Each point is reached from the start by the listed moves, each made 0, 1 or 2 times, or once backwards (-1), plus a little noise. Say if it took an odd or an even number of moves. Then give how often each move was made.

Moves:
(1): [24 20]
(2): [-28  26]
Start: [ 2 -5]
Points:
[51 34] -> even (2, 0)
[-22 -25] -> odd (-1, 0)
[ 54 -12] -> even (1, -1)

Moves:
(1): [19  6  3 -3  1  0 -3  2]
(2): [-6  9  5 -2  6  7 -2  5]
(3): [-5  1 15  2  4 -5 -4 -3]
(4): [  5   3  -6  19 -13   4  -9  -8]
(5): [  4 -11  -2   9  17   7  -2   1]
(6): [ 4 -8  8 -1 -4 14  4 -1]
Start: [ -2  -4  -8   1   4   6   7 -17]
Points:
[28 14  5 -1 35 26 -5 -1] -> odd (2, 2, 0, 0, 1, 0)
[-22  29  28  12  -5   5 -12 -22] -> even (0, 2, 2, 1, -1, 0)
[  9 -22  26   0  60   5   1 -11] -> even (1, 0, 2, -1, 2, 0)

Moves:
(1): [16  0 -7  5 -1 -5 -2  4 -8 -4  3 -3]
(2): [  2  17   7  -5   3   0 -10  -4   1   3   2   3]
(3): [ 4 -6 14  8 -7  5  6  3 -6  0  5  0]
(4): [-2  5 -1 13 -6  2  8  0 -3 -4 -5  1]
(5): [-1  1  0  6 10  3  1 -3 -2  5  1 -4]
(6): [ 6  1 -3 -7  0 14  4  1 -4 -2 -2  4]
(7): [ 0  4  1 -6  1 -5 13 -7 -3  3  1 -4]
(8): [-3  3 -1  0 -1  0  3 11 -2  2  5  3]
(9): [ 6  1 -1  3 -1  1  6  1 15  3  4  0]
Start: [ 5  5 -7 -6 -2  0 -2  0  5  7  2  5]
Points:
[  8 -18  19   3   6  29  52   8  20  30  25   0] -> even (-1, -1, 2, -1, 2, 1, 1, 1, 2)
[  3 -14 -29 -17  -8   9 -17  -1  -3 -11 -19  11] -> odd (0, -1, -1, 0, -1, 1, -1, -1, -1)
[ 23  33  32  -4 -26  44  21   0  28  12  10  26] -> odd (-1, 2, 2, 1, -1, 2, 0, 0, 2)
[ -2  49  11 -30  -2 -30  -3 -12 -10  13  10   6] -> even (0, 2, 0, 0, -1, -1, 2, 1, -1)
[ 60  27   7  16  -7   3 -25   2  22   5  17   5] -> odd (2, 2, 1, 0, 0, 0, -1, -1, 2)

Moves:
(1): [ 19 -10  -1   7  -3  -6   2   2   6  -1   4   1  -2  -1   4   8   1]
(2): [ 0 14 -4  2 -5 -6 -3 -3  1  3 -2  1 -5  2 -4  1 -5]
(3): [ 3  6  7 -6  1 -3 -3  7  1 -5 -4 -1  1  1  4  6  0]
(4): [-7  4  9 15  1 -4 -2  2 -7  1  4 -3  0  0  2 -1  4]
(5): [ 1  2 -2  0 11  2  2  0 -3  4  2 -2  2 -5 -2 -2 -2]
(6): [ 5  1  2  2  4 13  5  5  0  1  5  2 -5 -1 -5  0 -3]
(7): [ 1  2  2 -2 -3  2 12  0  7  1 -4 -3  3 -1 -2  2  1]
(8): [-1  2 -9  0  4 -5 -4 14 -3 -6  3  3  2  0 -5 -2  5]
(9): [ 1  2  0  2  2 -3 -1  1 13 -4  1  0 -2  1  6 -5  0]
(10): [-1 -4  1 -4  1 -3 -5  7  4 13  0  7  5 -2  1  3 -6]
(11): [ 0  2  1 -1 -5 -4  2 -2 -1 -4 12 -2  5 -4 -2 -1 -6]
(12): [-2 -1  1  2  1 -1  1 -2  2 -4  0 10  2  1 -3  3 -3]
(13): [ 3  8 -2  3 -3  7 -7 -4  2 -4  0  7 16  2  0 -2  5]
(14): [ 7  0  4 -5  4 -5 -2 -3  7  7  6 -6  5 16 -2  4  3]
Start: [  5   2  -5  -3   5   0   2 -12  -6  -4   0   8  -5  -2  -9  -6  -9]
Points:
[ 30  -7   1   2   6 -36  -5  20  48  -3  14  -3  37  29   6  -2  23] -> even (1, -1, 0, 1, -1, -1, 2, 2, 2, 1, 0, -1, 1, 2)
[-21  28  26  12  -6 -19   2 -39 -24  -6  25 -30   8   8  -1 -19  -4] -> even (-1, 0, 0, 2, 0, -1, 0, -1, 0, -1, 2, -1, 0, 1)
[ 60  -8  -1  24  16  40  37 -15  33 -33  15  31  25  -5 -12   4   2] -> even (2, -1, 0, 0, 1, 2, 2, 0, 1, -1, 0, 2, 2, 0)

Moves:
(1): [ 8  0  0 -6 -3 -1 -2  4 -1 -6 -2 -5 -2  0  1 -6 -6 -7  3 -6 -2  1]
(2): [ 8 10 -5  7  3  5  3  1  1  2  6  1  2  2 -7  3 -2 -6  3  0 -1 -3]
(3): [-1  3  7 -4  0  2  0  1  0 -5 -3  1  0 -2  1  2 -2  2  2  1 -1  0]
(4): [ 6 -1  0  9 -2  1 -3  1 -3 -3 -3  2  2 -2  3 -1  4  0  0  0 -1  3]
(5): [ 3 -3  2  3 12 -2 -2  6  6 -1  1  1  2 -5  2 -4  0 -5  2 -3  5 -7]
(6): [ 3 -8  1 -1 -2 12  5  0  4  0  1  2 -5 -3  0  0  0 -2  0 -5 -2  4]
(7): [-1 -6  0  2 -2 -3  8  1 -2 -3  2  0  1  0 -1  2 -1  0  5  4  2 -3]
(8): [-1  0 -3  1 -1  2 -1 10  3  1 -1 -1 -2 -1 -1 -2  0  0  1  3  4  4]
(9): [ 5 -2 -2  1 -5 -1 -3  1 12 -6  2 -3 -2 10  1  4 -1  1 -2  6  2  0]
(10): [ 2  1  2  2 -1 -4  0 -1  4 13 -5  4 -7  0  1  5  1  5  5  0  1 -4]
(11): [ 2 -2  5  1 -5  1  0  2 -4  6 10  3  1  2 -2  0 -4  0 -4  2  0 -2]
(12): [ 3  6 -4  1  0  0 -2 -6  2 -6  0 11 -1  0  4 -9 -1  7  3  0  4 -4]
(13): [ 3 -3 -1 -3 -1  1  2  1  1  2 -2 -4 10 -1  3 -3 -2  1 -2  1 -4  0]
(14): [ 3  0  3  3  6  3  3  3 -3  3  2 -2 -2  8  0 -3  2  2  1 -2  2  0]
(15): [-3  3  3  3  0  4  4 -2 -2  2  7 -4 -4 -2 14 -5  0 -6 -2 10 -5 -1]
(16): [ 3 -1 -5 -3  3  0 -3  2 -3 -2  0  3  0  2  5  8 -2 -4  0  1 -2  5]
(17): [ 4 -1  0 -9  1  3 -3 -2  2  0  3  0  3  0 -4  1 11  0  4  6  1  7]
(18): [ 7  5 -1  1  5 -3  0  2  4 -4  0 -4 -6 -7 -1 -3  1 10 -4  0  0 -1]
(19): [-6 -2  2  6  0  0 -3  1  0  1 10 -4  2 -2  0  1 -2  7 11 -3 -5 -1]
(20): [ 3 -5 -2  4  3  4 -6 -3 -2  4 -5 -3  1  1 -2 -1 -7 -4 -1  9 -2  2]
Start: [ -2 -10  -8  -4  -4   8   1  -7   0  -1   2  -8  11   1  -2   2  -4   0
   0   6  -3   4]
Points:
[  4  -9  -5  -3  21  13 -14 -12  20 -14 -22  23  19 -10  17  -4 -20  11
  25 -27  -3 -20] -> odd (0, 0, 2, 0, 2, 1, -1, -1, 0, 1, -1, 2, 1, 0, -1, 1, -1, -1, 1, 0)
[ 23 -39   9 -33   7  60   7   3 -26 -11 -11 -13  17   7  -7   4  11 -41
   3   6 -13  46] -> odd (1, 0, 2, 1, 0, 2, 0, 0, -1, -1, 0, -1, 0, 2, 0, 1, 2, -1, -1, 1)
[ -1 -56   4  -7  -7  56 -12 -19 -27   5  32 -37  32 -17  32 -11   8 -35
  13   9 -47  48] -> even (1, -1, -1, 2, 0, 2, -1, -1, -1, -1, 0, -1, 1, 0, 2, 1, 2, -1, 2, 1)
[ 22   4 -31  20   6   9  -2  15  26 -10   5  -1 -23 -27  33 -10 -36   5
  47  -5  -7 -11] -> odd (2, 1, 0, 0, 1, 1, 1, 2, 0, 2, -1, 2, 0, -1, 1, 2, -1, 1, 2, 0)
